Each wall is flat, endless, passes through zero and stands at right angles to its row. A trip goes straight from one point to another. List the walls that it crosses, first one first.
In the rows, zero is written as 128.

Walls:
(1): 145,121
(2): 138,76
(3): 128,151
(4): 130,143
(5): 128,163
(6): 141,118
(7): 174,196
(8): 194,218
Trips:
109,161 to 77,157 => 8, 7
180,177 to 139,166 => 6, 1

Walls:
(1): 174,98,151,140
(2): 136,106,129,108
(3): 143,52,81,78
(4): 81,107,124,65
(5): 113,100,85,155
(6): 136,140,110,114
(7): 116,108,172,59
Trips:
61,90,123,109 to 211,154,197,129 => 5, 1, 3, 4
112,159,195,175 to 115,155,103,121 => 1, 6, 4, 5
102,59,165,118 to 96,119,125,144 => 1, 2, 7, 3
129,141,146,26 to 71,111,70,116 => 5, 7
113,196,165,79 to 63,133,128,109 => 6, 5
154,86,98,170 to 86,87,109,79 => 4, 7, 1, 6

Walls:
(1): 113,82,175,131,122,104,206,118,175
(2): 139,147,122,92,113,102,99,133,164
(3): 63,126,205,121,172,177,157,103,153
(4): 177,116,217,158,156,96,110,86,65
(5): 135,131,94,98,153,129,164,168,86
(6): 97,184,167,144,155,172,55,36,104
(7): 58,126,130,84,108,98,136,103,131
Trips:
105,105,120,128,154,163,168,128,102 to 149,92,153,124,92,143,157,179,145 => 7, 3
114,179,98,106,128,26,79,69,132 to 82,163,163,96,136,135,113,164,169 => 4, 3, 1
108,101,159,144,231,94,133,112,115 to 136,116,141,122,115,141,149,79,159 => 5, 2
125,75,153,83,65,68,88,103,124 to 119,114,99,85,108,141,131,77,65 => 6, 1, 5, 2
131,209,156,146,158,133,132,158,128 to 159,123,167,127,109,153,122,160,242 => 5, 4, 1, 6
97,160,90,106,124,81,110,75,168 to 154,70,116,101,169,126,180,130,137 => 1, 6, 5, 3, 2, 7

Walls:
(1): 200,133,173,103,193,131,114,141,157,141,173,96
(2): 89,85,68,69,115,49,132,199,141,160,67,163
(3): 76,188,139,139,125,136,59,159,61,133,138,61
(4): 105,182,116,105,54,208,132,121,81,102,96,167
(5): 170,153,112,192,181,60,94,89,197,146,160,191
(6): 110,58,125,89,216,104,83,104,39,135,75,137
(7): 121,170,133,162,151,118,80,108,124,148,201,154
(8): 69,179,137,112,156,94,110,92,136,128,48,172
(9): 63,109,115,94,153,88,54,80,101,118,174,130
(10): 134,156,146,140,139,103,125,47,126,126,85,160
(11): 122,135,100,137,126,126,89,123,153,128,135,120
(12): 94,89,103,196,127,169,78,180,94,108,164,103
Trips:
139,115,181,173,148,97,185,177,128,115,160,171 to 106,132,44,144,115,161,146,172,120,141,87,156 => 2, 1, 7, 4, 5, 8, 11
77,112,96,77,123,146,127,158,123,29,105,177 to 77,127,117,121,112,139,102,151,72,92,130,117 => 3, 11

Walls:
(1): 167,135,200,91,140,142,161,90,120,129,75,69,153,97,200,121,101,83,149,95
(2): 129,93,67,180,117,117,132,106,83,99,134,112,89,125,134,124,164,133,135,153
(3): 63,133,137,133,172,134,86,95,160,104,172,120,117,215,142,175,124,123,157,123
(4): 119,101,119,204,106,136,174,176,106,150,144,143,138,65,154,133,96,78,157,122
(5): 121,115,132,102,125,172,168,169,90,72,119,165,249,132,89,66,120,187,133,154
(6): 113,157,166,162,94,106,137,112,96,110,129,119,105,144,127,109,129,115,113,204
(7): 123,84,150,186,140,113,106,134,126,133,157,155,155,106,143,88,130,105,120,173
(8): 108,159,150,172,116,168,88,132,149,102,96,170,171,146,197,125,126,120,39,133
(9): 125,144,159,171,157,203,144,121,143,124,92,120,113,144,105,135,160,103,101,129
(10): 144,107,103,77,182,122,145,123,172,110,178,105,115,96,95,113,144,147,137,182
Trips:
123,118,113,142,112,78,115,143,109,151,227,83,156,90,148,144,73,104,65,121 to 155,179,77,161,149,132,163,104,122,122,188,164,64,143,180,160,164,135,109,127 => 3, 7, 9
144,137,119,108,134,143,97,41,148,74,120,133,168,125,96,138,82,148,124,159 to 112,122,87,148,194,168,66,114,151,165,117,157,120,127,77,166,110,63,86,87 => 9, 6, 1, 5, 10, 7

Walls:
(1): 118,97,136,78,119,156,95,202,133,108,107,138,116,138,144,95,108,156,105,170,104,114,110,106,127,162,80,93,191,152,93,123
(2): 113,60,174,127,150,199,116,141,96,131,154,175,153,172,101,161,117,114,114,95,99,96,159,138,76,115,76,155,72,140,126,116
(3): 108,194,131,102,170,141,109,164,186,56,128,216,123,105,172,62,143,66,109,138,123,149,104,109,160,109,152,165,167,26,176,167
(4): 169,96,144,115,142,45,67,153,116,110,204,104,92,110,86,89,131,177,25,84,183,141,121,110,140,135,113,165,148,88,70,108
(5): 168,136,87,73,151,114,119,169,103,183,92,127,110,101,120,128,101,146,182,109,162,103,152,127,78,126,149,128,65,124,164,109
(6): 147,128,169,128,99,120,110,187,119,140,131,166,81,152,108,128,132,128,155,145,102,136,123,173,55,137,106,139,155,130,143,172
Trips:
155,153,85,186,110,93,83,79,154,104,147,138,199,37,91,145,78,48,204,137,138,137,155,142,154,133,166,123,168,151,137,173 to 174,163,159,105,151,99,56,149,164,112,113,107,134,178,154,112,46,124,47,134,125,113,131,120,127,137,144,142,136,154,120,151 => 4, 1, 6
91,139,152,116,114,139,131,110,103,112,137,89,117,136,94,141,132,132,179,115,7,152,157,133,84,177,186,125,110,130,71,142 to 113,99,115,164,124,165,130,118,104,142,192,134,181,200,70,85,118,202,126,189,143,122,152,41,117,169,108,94,192,193,125,112 => 1, 4, 6

Walls:
(1): 99,127,124,183,143,121,193,163,125,105,129,119,196,150,95,208,167,136,138,116,119,143,156,134,160,138,86,121,90,218,133,154,156,128,158,106,108,148,146,139,135,52,114,116,85,174,164,166
(2): 81,143,87,122,134,151,172,105,119,144,174,114,181,154,133,130,126,74,119,147,151,146,147,100,195,141,161,143,175,124,8,129,157,45,97,160,199,101,126,225,113,209,155,108,151,174,177,137
(3): 80,120,94,151,111,146,113,154,139,105,157,55,102,132,62,126,109,85,127,188,161,100,169,127,83,77,103,149,113,136,190,87,94,51,79,57,174,139,139,159,90,20,147,90,123,111,71,127
(4): 66,182,183,160,231,129,100,154,161,117,147,137,227,70,117,103,84,124,178,85,80,137,175,148,134,164,63,141,103,115,152,158,175,109,93,160,166,139,190,125,95,139,101,141,203,85,100,57
(5): 125,125,130,152,137,78,139,137,183,134,102,172,208,103,123,132,189,72,125,168,81,191,141,36,95,93,178,88,150,141,104,96,143,157,68,124,100,155,134,127,130,142,83,131,163,118,139,72
(6): 180,223,102,146,87,161,119,108,156,196,127,136,160,169,139,122,213,54,145,20,159,152,134,74,118,164,177,92,148,76,131,157,98,135,168,132,129,102,151,76,139,145,117,117,95,164,133,53
(7): 108,185,163,113,120,178,95,74,151,141,159,212,108,136,150,131,172,150,142,123,158,66,78,189,86,109,127,102,100,132,80,66,108,130,100,111,123,65,27,89,159,77,120,148,167,90,79,214
Trips:
133,90,164,75,142,93,119,100,133,84,115,110,99,126,151,126,117,107,99,68,139,81,151,164,145,124,132,72,145,49,147,73,94,173,138,128,117,139,148,110,158,154,168,127,123,97,123,207 to 162,166,114,158,178,87,157,148,99,46,91,99,107,149,118,157,115,65,95,90,158,98,120,184,214,86,138,133,76,125,138,68,104,111,113,98,114,159,147,102,55,155,125,152,94,129,144,141 => 3, 7, 1
91,121,147,186,84,108,112,102,106,141,129,176,116,158,177,117,110,42,176,102,107,75,61,166,156,141,115,142,127,173,64,78,100,126,74,133,90,139,116,100,79,152,90,96,106,128,111,123 to 185,125,160,122,155,182,113,77,100,170,163,164,100,126,121,165,92,167,203,153,119,100,70,155,173,85,137,122,152,180,134,166,103,181,129,126,102,138,95,129,132,111,83,161,134,54,129,171 => 6, 5, 2
105,92,76,173,96,151,116,112,139,134,111,115,149,76,112,187,102,157,104,161,127,125,132,127,125,91,160,205,162,105,187,88,120,152,121,159,134,190,113,146,82,164,202,153,118,140,145,150 to 121,150,93,169,76,94,110,173,133,184,191,126,141,163,155,168,65,158,67,234,129,74,110,179,99,163,143,154,139,63,112,110,125,84,179,102,123,71,158,89,148,88,179,144,107,78,92,119 => 2, 7
160,63,144,149,95,163,119,136,133,180,127,123,133,171,190,116,126,117,154,112,119,135,182,124,168,85,118,187,129,120,162,151,151,81,79,166,102,136,116,15,147,141,126,152,169,149,166,163 to 107,114,136,54,142,90,183,201,126,99,186,149,83,155,104,168,144,132,122,128,78,154,104,165,118,91,146,120,143,152,84,137,85,99,149,180,160,141,125,172,104,115,198,178,111,96,181,141 => 2, 6, 1
133,96,96,140,170,135,114,160,81,134,123,89,113,95,165,122,92,83,153,154,98,138,85,123,135,118,222,138,134,153,144,155,165,94,145,82,197,121,65,146,61,148,85,114,121,193,116,92 to 113,133,214,95,106,202,97,167,79,128,110,160,101,168,109,103,124,64,198,133,141,161,137,158,199,157,111,170,58,92,131,148,113,111,190,192,99,232,122,130,123,72,113,134,120,110,75,104 => 5, 4, 6, 2, 1
155,130,18,139,143,131,145,84,135,125,172,132,119,146,188,83,129,122,79,129,69,211,179,194,170,116,78,125,176,96,48,154,114,138,156,87,47,65,163,74,196,137,93,206,60,112,119,229 to 95,90,147,111,155,119,152,109,145,75,214,159,143,160,166,93,170,118,110,104,169,136,134,153,162,133,112,163,138,148,143,58,178,106,131,123,211,177,89,107,80,75,128,135,157,144,149,146 => 6, 3, 4
